Each row of a before or after table is a point. The points were changed in one or more steps. Then noise was added and the rows were shuffled. The steps act on how far a point lies along the listed directions, d1 being the first. Write out the steps. A step turns or swaps two directions, mirrors them in a line or flattens them onto one, adds a multiple of one to another, or multiplies one. Angles are multiples of 10 degrees, from the lower direction toward the higher: turns from -170 to 170, lines from 10 to 170 but not 90. Use the fewest steps. Two steps may share a direction if one is a turn and the other turns, adds or multiplies; they go together, in the order done. Otherwise the lowest direction goes first.
(in the rows, 128 means zero)

Directions:
(1): [ 74 150 134]
(2): [145 177 102]
Before, 10 rows:
[[153 189 115]
 [109 177 113]
 [139 160 119]
 [167  90 135]
 [167 151 120]
 [100 121 127]
 [138 205  89]
 [101 152 122]
 [135  77 135]
 [156 185  70]]
After:
[[168 183 111]
 [155 154 119]
 [ 78 110 139]
 [141  98 131]
 [ 68 142 131]
 [183 135 120]
 [131 171 121]
 [190 169  87]
 [161 112 118]
 [168 182  67]]
Steps: mirror d1 and d2 in the line at 100 degrees

Directions:
(1): [127 188 139 100]
(2): [ 87 105 161  93]
(3): [159 110 101  78]
(4): [171 120 179 130]
Before, 11 rows:
[[118  82 150 114]
 [139 136 141 109]
 [132 136 120 144]
 [119 169 135 126]
 [130 148 101 117]
 [143 137 135  99]
 [105 157 138 151]
 [134 134 125 149]
 [155 118  96 121]
 [153 138 149 137]
 [129 165 120 148]]
After (11 x 4):
[[180 149 125 130]
 [173 121 150 151]
 [175 126 144 150]
 [146  92 111 136]
 [188 171 164 147]
 [120 137 128  91]
 [114 127 127  97]
 [  7 129 105 106]
 [159 106 112 113]
 [213 112 143 150]
 [159 113 164 124]]
Steps: swap d1 and d3; multiply d2 by 3; turn d2 and d4 by -60 degrees

Directions:
(1): [ 90 155 115 137 157  69]
(2): [132 124 136  48 133 112]
(3): [ 74 128 118 116 160 179]
(4): [128 179  79 115  89 140]
(5): [102 164 191 129  98 132]
(6): [169 175 141 129 178 144]
Before (9 x 6):
[[164 134 129 132 156 211]
 [160 139 126 151 138  39]
 [112 120 160 103 149  97]
 [100  97 119 113 150 112]
 [174  88 133 109 149  86]
 [137 130 164 111 167 186]
 [134  98 157 150 147 209]
 [140 126 107 108 147  84]
 [148 130 125 147 207  61]]
After (9 x 6):
[[ 93 102 132 160 145 111]
 [121  97 139 166 106  93]
 [119 163 143 176 120 120]
 [168  79 128  66 145 102]
 [132 133 181 198 127 144]
 [ 87 147 168 181 122 167]
 [ 85 126 190 142 126  98]
 [166 107 122 101 172  94]
 [194 145 129  67 153 108]]
Steps: turn d1 and d2 by -100 degrees; turn d3 and d5 by -130 degrees; add 0.7 times d4 to d6

Directions:
(1): [106 176 105  76 157 148 145 180 128]
(2): [ 94 151 170 135 164 149  65 110 101]
(3): [113 112 152  64 109 133 114  96 186]
(4): [159 118  81 126 101 191  80 133 128]
(5): [164 155 175 156 118 130 112 178 177]
(6): [171 159 110 137 186 138 142  78 159]
Before (8 x 9):
[[199 177 144 162 161 141 130 134 188]
 [ 84 131 115 133 126  89 152 128  55]
 [180 119  99 113 139 112 163  52 200]
 [100  99 146  87 101  73 144 130 133]
 [172 143  75 163  56 185 117 129  92]
 [ 73  73 173  88  97  97 135  95 133]
 [121 130 148  60 147 125 157 119 202]
 [141 177 116 157 125 185  60 148  81]]
After:
[[ 98 115  88  88 137 133 144  90  92]
 [103 142 170 140 143 135  65 107 120]
 [163 136  63 116  85 127 175 139 125]
 [156 147 149 122  98 103 144 152 178]
 [124 139 163 142 148 107  93 128 116]
 [131 127 178 194 144 124 106 134 102]
 [ 88 161 144 136 192 152 101 138  85]
 [143 139 131 105  60 157 125  91 153]]
Steps: flatten d1 and d6 onto the line at 10 degrees; turn d2 and d3 by -130 degrees; multiply d4 by 0.4; multiply d5 by -1
